Every row gives one point. The points of each table are mixes of a few directions, plus a little noise. How many directions does each table use, and how many do they share? Where both have some left over, give the other angles between the two spaces (their principal angles), to ten degrees, smallest first.

First (7 x 2):
5  94
3  64
-3  -52
-4  -70
0  -9
0  7
-2  -35
Second (5 x 2):
-21  -23
-51  -55
52  56
37  40
-16  -17
Directions: first 1, second 1, shared 0; angles 40

First (7 x 3):
-29  -16  53
65  27  32
10  5  -4
-70  -28  -58
10  0  70
-16  -7  -8
29  19  -86
Second (6 x 3):
42  11  120
0  0  0
-33  -9  -96
4  1  11
0  0  2
-13  -4  -38
Directions: first 2, second 1, shared 1

First (6 x 4):
-13  -24  36  -110
-11  45  31  6
17  -29  -15  55
11  -10  -79  49
2  26  -6  51
-7  -8  33  -51
Second (5 x 4):
28  16  -14  -21
-4  12  -12  -62
34  12  -8  16
38  -5  9  101
-97  -34  25  -34
Directions: first 3, second 2, shared 1; angles 70

First (6 x 6):
32  -37  -7  -17  -27  -56
21  58  -79  -12  10  9
-64  30  -36  -15  7  87
-60  -63  53  -12  -22  32
34  22  0  16  14  -26
37  -10  70  40  18  -48
Second (6 x 6):
6  -33  12  13  15  -49
7  10  30  -37  10  59
-10  12  -17  -10  30  22
49  44  22  -40  1  53
-81  -19  -22  49  -112  2
29  -15  -26  26  56  -87
Directions: first 3, second 4, shared 2; angles 70

First (7 x 6):
17  -3  -11  -22  -50  -41
-14  2  9  19  41  34
-18  3  11  24  54  44
-4  1  2  5  11  10
-9  1  6  12  27  21
-13  2  8  17  37  31
40  -7  -27  -54  -121  -100
Second (6 x 6):
-32  5  21  42  93  78
31  -5  -21  -42  -94  -78
11  -2  -6  -14  -32  -27
-14  2  10  19  43  36
3  -1  -2  -2  -7  -6
1  0  -1  -1  -4  -3
Directions: first 1, second 1, shared 1

First (7 x 8):
6  -30  -33  -51  -11  -1  -10  -9
14  -61  -34  -120  25  -44  11  23
3  -23  -48  -31  -38  25  -26  -34
-6  38  82  49  68  -44  46  59
-11  56  67  94  26  -2  21  22
-4  11  -4  26  -19  21  -11  -17
-4  9  -29  33  -51  47  -31  -44
Second (10 x 8):
-8  17  19  63  12  35  -15  -41
-19  50  -14  67  -22  56  27  -65
-5  14  -6  15  -8  13  10  -15
12  -20  -36  -100  -28  -54  31  64
-22  58  -36  52  -35  61  52  -76
13  -52  27  -31  51  -26  -42  18
22  -70  32  -63  52  -56  -52  58
-4  36  4  35  -41  1  8  23
-3  14  30  58  5  17  -25  -8
14  -46  -19  -96  14  -48  5  42
Directions: first 2, second 3, shared 1; angles 60

First (8 x 9):
-17  -33  -38  -32  -24  -18  6  9  35
31  -27  22  4  -59  -36  -21  25  12
21  28  56  -3  21  6  -32  52  31
-103  14  -42  -41  -20  -27  -5  -8  -55
80  1  45  18  38  30  -4  34  75
-50  43  -14  -13  69  36  11  -15  -20
24  21  -21  46  80  63  49  -74  -29
13  -47  -8  22  -104  -56  -5  -22  -49
Second (7 x 9):
-82  48  40  -50  12  -17  -63  36  14
94  -39  -42  54  -18  17  87  22  -60
32  -32  -20  23  -2  11  17  -57  23
8  -15  -6  7  2  7  -2  -40  23
44  -46  -26  32  -1  16  22  -84  36
-64  61  38  -46  4  -21  -38  100  -35
-29  21  15  -21  3  -8  -21  23  -1
Directions: first 4, second 2, shared 1; angles 70
